Every row gives one point. The ring and each string are closed loops that go straight from each point to the next, and from the last back to the first. Before rounding, they use only three directions, however many columns there are. How many times does the string pass through the ring? Passing back the other way cancels.

Ring (9 x 3):
.22 .11 -.16
-.04 .20 -.05
-.11 .21 .23
.04 .21 .45
.22 .09 .57
.39 -.38 .56
.42 -.61 .39
.43 -.53 .17
.40 -.23 -.04
String (28 x 3):
.22 -.08 .76
.46 .01 .80
.55 -.01 .65
.35 .02 .30
.21 -.49 .39
.34 -.87 .54
.52 -.94 .59
.59 -.49 .48
.38 -.03 .28
.20 -.34 .30
.26 -.71 .51
.45 -.57 .70
.53 -.13 .72
.36 .12 .35
.16 -.18 .34
.09 -.09 .56
.05 .27 .61
-.12 .16 .53
-.02 -.07 .33
.12 .11 .26
.05 .46 .27
-.15 .54 .29
-.36 .20 .35
-.16 -.06 .34
.15 .07 .28
.22 .41 .35
.17 .47 .56
.16 .22 .75
Times through: 1

Ring (9 x 6):
-.10 -.18 -.03 .30 -.15 .02
-.04 -.17 .21 .27 -.08 .25
.13 -.19 .51 .14 -.08 .53
.11 -.21 .46 .02 -.18 .48
-.04 -.25 .10 -.11 -.41 .13
-.02 -.27 -.07 -.11 -.48 -.05
.12 -.28 -.07 .00 -.43 -.08
.17 -.27 -.06 .13 -.33 -.06
.00 -.21 -.11 .27 -.22 -.08
String:
.56 -.26 .84 .00 -.12 .79
.11 -.26 .38 -.19 -.38 .38
-.37 -.24 -.25 -.26 -.61 -.17
-.56 -.21 -.54 -.12 -.60 -.43
-.16 -.22 -.14 .02 -.39 -.08
.42 -.28 .39 .02 -.27 .35
.50 -.32 .30 -.04 -.37 .24
.09 -.30 -.24 -.04 -.53 -.24
.53 -.33 .11 .06 -.38 .04
.58 -.31 .25 .16 -.25 .18
.32 -.26 .22 .16 -.22 .19
.52 -.27 .39 .24 -.12 .34
.20 -.24 -.03 .32 -.18 -.03
-.10 -.20 -.26 .34 -.22 -.21
.21 -.21 .19 .36 -.06 .20
.27 -.21 .35 .29 -.06 .34
-.06 -.20 .03 .17 -.23 .07
-.50 -.16 -.38 .16 -.33 -.26
-.25 -.13 .09 .30 -.07 .18
.36 -.18 .80 .31 .13 .79
.58 -.22 .94 .23 .09 .89
-.06 -.20 .15 .10 -.23 .19
-.26 -.18 .02 .05 -.29 .10
-.04 -.19 .40 -.01 -.21 .44
.30 -.23 .72 -.04 -.16 .71
Times through: 1

Ring:
-.20 -.02 .33 .48 -.29 .05 -.11 -.40
-.13 -.10 .63 .50 -.37 .25 .25 -.58
.04 -.11 .62 .06 -.06 .20 .41 -.45
.10 -.14 .50 -.22 .16 .10 .40 -.20
.02 -.25 .33 -.23 .21 .01 .25 .12
-.08 -.20 .08 -.15 .20 -.14 -.08 .27
-.12 -.04 -.11 -.10 .20 -.28 -.37 .23
-.17 .06 -.01 .18 -.02 -.21 -.41 -.09
String:
.19 .03 .19 -.60 .49 -.17 .13 -.02
.05 -.05 .22 -.29 .26 -.10 .07 -.02
-.08 -.21 .38 .10 -.04 .08 .16 -.08
.08 .01 .00 -.51 .46 -.27 -.11 .17
.00 -.05 .09 -.24 .26 -.17 -.09 .08
-.13 -.25 .25 .11 -.01 .00 .03 .10
-.03 -.03 .11 -.14 .18 -.15 -.11 .00
.03 .14 -.27 -.52 .51 -.46 -.46 .25
-.18 -.10 -.28 -.12 .25 -.37 -.53 .48
-.25 -.26 .05 .24 -.06 -.10 -.24 .27
-.18 -.23 .29 .26 -.12 .05 .02 .00
.00 .06 -.04 -.30 .32 -.28 -.26 .08
.04 .12 -.37 -.64 .62 -.53 -.52 .40
-.12 -.27 .00 -.14 .22 -.17 -.14 .44
-.17 -.47 .32 .14 -.03 .09 .19 .32
-.14 -.41 .47 .22 -.13 .18 .30 .07
.01 -.09 .21 -.21 .21 -.09 .05 .00
.20 .10 .02 -.75 .62 -.30 -.04 .09
.18 -.17 .45 -.48 .35 .05 .45 -.04
.02 -.41 .86 .12 -.14 .41 .78 -.28
-.08 -.36 .76 .34 -.27 .37 .57 -.32
-.01 -.07 .31 -.03 .07 -.01 .09 -.17
.19 .15 .23 -.52 .41 -.16 .08 -.26
.14 -.11 .73 -.09 .03 .25 .59 -.51
.04 -.29 .94 .22 -.23 .45 .78 -.55
-.11 -.36 .78 .41 -.33 .39 .55 -.35
.08 -.31 .86 .03 -.08 .38 .78 -.40
.25 -.13 .58 -.53 .36 .11 .60 -.21
Times through: 3
String (29 x 8):
.01 .17 -.15 -.34 .37 -.37 -.41 .04
-.03 .14 -.12 -.23 .29 -.34 -.41 .03
-.05 .25 -.38 -.33 .40 -.53 -.70 .16
.00 .27 -.38 -.46 .49 -.55 -.66 .16
-.05 .02 .02 -.12 .19 -.22 -.25 .01
-.17 -.17 .16 .18 -.04 -.06 -.13 .05
-.25 -.27 .00 .18 .00 -.14 -.26 .35
-.09 -.12 -.19 -.31 .37 -.34 -.35 .48
.06 .04 -.14 -.54 .51 -.36 -.27 .27
.03 -.02 .08 -.31 .31 -.19 -.09 .07
.00 -.09 .21 -.18 .19 -.09 .03 .00
.16 .09 .00 -.66 .56 -.30 -.09 .10
.18 -.10 .26 -.61 .48 -.10 .26 .09
.21 -.18 .45 -.57 .41 .04 .49 -.01
.26 .14 .10 -.79 .63 -.27 .05 -.03
.07 -.03 .27 -.26 .24 -.07 .11 -.12
-.06 -.24 .51 .16 -.10 .17 .31 -.18
-.02 -.45 .84 .19 -.18 .41 .74 -.23
.18 -.25 .59 -.42 .28 .16 .62 -.08
.23 .02 .16 -.73 .58 -.20 .15 .05
.09 .03 .11 -.42 .38 -.20 -.03 .00
-.02 -.13 .27 -.10 .13 -.03 .09 -.02
.06 .02 .05 -.40 .37 -.23 -.10 .07
.07 .05 -.06 -.49 .46 -.31 -.20 .17
-.02 -.04 .10 -.17 .21 -.16 -.11 .03
-.20 -.31 .36 .34 -.19 .11 .09 .01
-.23 -.23 .07 .22 -.05 -.10 -.22 .22
-.15 .05 -.32 -.14 .27 -.43 -.63 .32
-.06 .22 -.41 -.36 .43 -.54 -.71 .23
Times through: 3

Ring (8 x 11):
.09 -.06 .65 .01 -.06 -.09 .13 .02 -.17 .47 .09
.26 -.28 .29 -.37 -.10 -.04 .02 .05 -.24 .12 -.20
.35 -.30 -.24 -.53 -.19 .03 -.15 .14 -.29 -.30 -.30
.25 -.08 -.51 -.37 -.27 .09 -.24 .22 -.31 -.42 -.15
.03 .31 -.49 .17 -.30 .08 -.23 .29 -.21 -.30 .27
-.04 .43 -.08 .64 -.21 -.03 -.09 .26 -.01 .01 .58
-.05 .37 .34 .73 -.12 -.11 .04 .18 .05 .30 .62
-.04 .21 .70 .49 -.06 -.12 .15 .08 -.04 .56 .43
String:
.26 -.10 -.07 -.05 -.15 -.04 -.09 .16 -.10 -.15 .03
.54 -.40 -.51 -.44 -.18 -.03 -.23 .19 -.10 -.62 -.28
.26 -.09 -.80 -.55 -.34 .16 -.33 .26 -.41 -.62 -.26
.04 .24 -.88 -.31 -.41 .23 -.35 .32 -.48 -.54 -.03
.16 .18 -.71 .02 -.31 .09 -.29 .32 -.20 -.52 .15
.21 .11 -.41 .19 -.22 -.01 -.20 .27 -.05 -.36 .23
.07 .18 -.07 .20 -.20 -.01 -.09 .20 -.14 -.04 .25
-.16 .46 -.02 .38 -.26 .06 -.08 .23 -.24 .15 .44
-.26 .74 -.15 .86 -.28 .03 -.11 .32 -.09 .10 .79
-.25 .69 -.02 .82 -.26 .02 -.07 .29 -.09 .19 .75
-.03 .28 .07 .29 -.20 .00 -.05 .19 -.17 .14 .33
.23 .03 -.05 .25 -.14 -.08 -.09 .20 .01 -.13 .24
.14 .23 -.18 .52 -.18 -.08 -.12 .26 .08 -.18 .45
-.02 .50 -.37 .70 -.26 -.01 -.18 .33 .01 -.21 .63
-.10 .58 -.56 .59 -.33 .07 -.25 .37 -.12 -.28 .58
.25 .12 -.60 .23 -.25 -.01 -.26 .31 -.01 -.53 .25
.22 .03 -.23 .07 -.19 -.02 -.14 .21 -.10 -.24 .13
.01 .20 -.24 -.03 -.27 .09 -.15 .22 -.32 -.09 .12
.01 .16 -.52 -.39 -.35 .20 -.24 .24 -.52 -.26 -.10
.40 -.32 -.69 -.76 -.28 .12 -.30 .21 -.39 -.64 -.45
.60 -.55 -.49 -.70 -.17 -.01 -.23 .16 -.19 -.63 -.47
.45 -.33 -.16 -.26 -.12 -.07 -.12 .15 -.06 -.33 -.15
.19 -.07 .02 -.15 -.17 .00 -.07 .13 -.22 -.03 -.02
.46 -.39 -.06 -.35 -.11 -.08 -.09 .11 -.09 -.26 -.22
.51 -.55 -.02 -.64 -.10 -.05 -.08 .07 -.19 -.26 -.43
.39 -.46 .02 -.76 -.14 .02 -.07 .05 -.35 -.13 -.48
.18 -.18 .03 -.51 -.19 .06 -.07 .09 -.40 .00 -.26
.11 -.02 .00 -.26 -.21 .06 -.08 .13 -.34 .02 -.07
Times through: 0
String:
-.30 .60 .47 .75 -.18 -.03 .08 .17 -.13 .56 .69
-.18 .49 .72 .94 -.07 -.15 .16 .13 .08 .64 .77
.15 .08 .51 .57 -.03 -.19 .09 .12 .15 .29 .44
.17 .02 .31 .28 -.09 -.12 .03 .12 .00 .16 .26
.03 .13 .37 .21 -.12 -.05 .05 .11 -.14 .30 .25
.31 -.20 .44 .14 -.02 -.17 .07 .07 .06 .16 .11
.08 -.12 .90 -.02 -.02 -.11 .21 -.03 -.18 .65 .05
-.05 -.05 .88 -.24 -.08 -.01 .20 -.05 -.40 .73 -.06
.07 .00 .31 -.12 -.15 .00 .02 .08 -.28 .25 .02
.23 -.09 .07 -.04 -.14 -.05 -.05 .14 -.12 -.03 .04
.53 -.53 -.04 -.53 -.09 -.08 -.09 .08 -.12 -.29 -.36
.49 -.53 -.21 -.78 -.16 .01 -.14 .09 -.29 -.36 -.51
.13 -.08 -.17 -.51 -.25 .11 -.13 .14 -.45 -.10 -.23
.13 .03 -.09 -.13 -.21 .03 -.10 .17 -.26 -.07 .02
.36 -.18 -.33 -.20 -.19 -.02 -.18 .20 -.12 -.39 -.08
.33 -.11 -.84 -.44 -.32 .12 -.34 .28 -.30 -.71 -.20
-.10 .38 -.76 -.21 -.43 .25 -.32 .32 -.54 -.37 .06
-.07 .34 -.33 .07 -.31 .12 -.18 .25 -.34 -.11 .22
.13 .10 -.07 .12 -.19 -.01 -.09 .19 -.13 -.06 .18
.19 .19 -.48 .34 -.23 -.02 -.22 .30 .00 -.41 .33
-.01 .50 -.45 .68 -.27 .00 -.21 .35 .01 -.27 .61
-.33 .77 -.05 .78 -.29 .06 -.09 .29 -.18 .22 .75
-.14 .41 .13 .41 -.22 .02 -.03 .20 -.20 .24 .44
.02 .22 .12 .31 -.17 -.03 -.03 .18 -.12 .13 .33
Times through: 3

Ring (6 x 12):
-.34 -.21 -.09 .08 .55 .37 .01 -.30 -.16 -.32 -.23 -.10
.05 -.09 -.12 .10 .05 .31 .02 -.07 -.19 -.39 .36 -.15
.32 .11 .03 .08 -.34 -.15 -.19 .21 .04 .12 .36 .07
.32 .21 .10 .08 -.37 -.29 -.24 .24 .18 .32 .18 .20
.10 .19 .08 .09 -.11 -.14 -.15 .07 .22 .21 -.11 .22
-.33 -.12 -.03 .08 .51 .23 -.04 -.26 -.02 -.13 -.39 .02
String (26 x 12):
-.64 -.30 -.05 .06 .94 .36 -.03 -.46 -.12 -.19 -.73 -.04
-.26 -.12 -.11 .11 .42 .41 .08 -.28 -.11 -.41 -.12 -.09
-.03 -.01 -.08 .11 .11 .27 .03 -.11 -.06 -.30 .12 -.04
-.15 -.11 -.03 .07 .29 .16 -.08 -.13 -.07 -.10 -.11 -.02
-.32 -.27 -.12 .07 .55 .40 .00 -.29 -.24 -.37 -.12 -.17
-.21 -.27 -.23 .11 .42 .65 .16 -.30 -.37 -.75 .27 -.31
.05 -.06 -.16 .12 .03 .41 .10 -.10 -.19 -.52 .41 -.17
.05 .00 -.06 .10 .01 .16 -.04 -.03 -.06 -.19 .19 -.03
.02 -.08 -.05 .08 .08 .13 -.09 -.03 -.11 -.14 .17 -.06
.16 -.09 -.07 .07 -.08 .12 -.11 .06 -.19 -.17 .43 -.12
.05 -.03 .00 .07 .03 .01 -.15 .02 -.04 .02 .09 .01
.22 .10 -.05 .11 -.23 .09 -.04 .08 .00 -.16 .38 .01
.39 .16 -.01 .10 -.45 -.07 -.12 .22 .03 -.01 .52 .04
.41 .14 .13 .04 -.44 -.43 -.36 .35 .11 .48 .29 .17
.27 .12 .13 .05 -.27 -.38 -.33 .25 .14 .46 .09 .19
.21 .12 .10 .06 -.21 -.26 -.25 .18 .13 .32 .06 .17
.32 .23 .16 .06 -.38 -.45 -.33 .29 .26 .53 .04 .28
.43 .37 .16 .09 -.57 -.44 -.26 .34 .35 .48 .15 .33
.22 .20 .01 .11 -.27 -.02 -.06 .10 .13 -.01 .22 .12
.07 .10 .04 .09 -.05 -.07 -.14 .04 .12 .12 -.03 .13
-.04 .07 .09 .07 .11 -.16 -.21 .01 .16 .29 -.29 .19
-.07 .14 .10 .08 .11 -.14 -.16 -.02 .25 .27 -.39 .25
-.08 .16 .03 .11 .09 .05 -.03 -.09 .21 .01 -.26 .19
.00 .09 -.03 .11 .03 .15 .00 -.06 .06 -.16 .02 .06
-.12 -.03 .00 .08 .23 .09 -.09 -.11 .02 -.02 -.18 .06
-.40 -.17 .01 .06 .62 .14 -.12 -.27 -.02 .02 -.56 .05
Times through: 3
String (30 x 12):
.12 -.10 -.09 .08 -.02 .20 -.06 .01 -.20 -.26 .41 -.14
.04 -.04 -.04 .08 .04 .13 -.08 -.02 -.08 -.14 .17 -.04
.09 .00 -.08 .10 -.04 .20 -.01 -.02 -.08 -.25 .29 -.06
.13 -.02 -.16 .12 -.09 .39 .10 -.05 -.18 -.53 .53 -.16
-.08 -.22 -.22 .11 .25 .57 .14 -.21 -.35 -.70 .41 -.29
-.27 -.28 -.16 .08 .50 .48 .05 -.29 -.30 -.50 .04 -.23
-.24 -.19 -.06 .07 .43 .26 -.05 -.21 -.15 -.21 -.15 -.08
-.10 -.06 -.05 .09 .21 .19 -.04 -.12 -.06 -.16 -.03 -.02
-.14 -.05 -.09 .10 .25 .30 .04 -.18 -.07 -.31 -.02 -.04
-.58 -.25 -.06 .07 .86 .37 .00 -.44 -.09 -.22 -.66 -.03
-.53 -.18 .01 .06 .77 .21 -.08 -.37 .01 -.02 -.74 .06
-.28 -.07 .03 .07 .43 .07 -.12 -.19 .06 .06 -.45 .10
-.06 -.01 .01 .08 .15 .04 -.11 -.06 .03 .02 -.12 .07
-.02 .08 -.01 .10 .06 .09 -.05 -.06 .09 -.06 -.07 .09
-.07 .13 .02 .11 .09 .05 -.04 -.08 .17 .01 -.22 .16
-.20 .10 .07 .09 .27 -.03 -.11 -.13 .22 .17 -.50 .22
-.21 .00 .06 .07 .33 -.03 -.15 -.12 .12 .17 -.45 .16
-.11 -.01 .02 .08 .21 .04 -.11 -.09 .05 .04 -.22 .09
-.10 -.01 .00 .08 .20 .08 -.09 -.09 .03 -.02 -.16 .06
-.29 -.11 .01 .07 .46 .11 -.11 -.20 .01 .02 -.42 .06
-.60 -.28 -.02 .05 .89 .28 -.07 -.42 -.08 -.09 -.74 -.01
-.50 -.26 -.10 .08 .75 .45 .05 -.41 -.16 -.37 -.43 -.10
-.34 -.21 -.13 .10 .55 .47 .08 -.33 -.19 -.46 -.15 -.14
-.51 -.40 -.17 .07 .83 .59 .07 -.45 -.35 -.55 -.24 -.26
-.25 -.24 -.11 .07 .46 .36 -.01 -.24 -.23 -.34 -.04 -.16
-.05 -.08 -.05 .08 .17 .18 -.06 -.09 -.10 -.17 .06 -.05
-.03 -.08 -.05 .08 .14 .16 -.07 -.06 -.10 -.16 .10 -.05
.01 -.12 -.08 .08 .11 .21 -.06 -.05 -.18 -.23 .23 -.11
.15 -.10 -.13 .09 -.07 .29 .00 .00 -.24 -.40 .54 -.19
.21 -.07 -.14 .10 -.15 .28 .01 .04 -.24 -.41 .63 -.19
Times through: 3
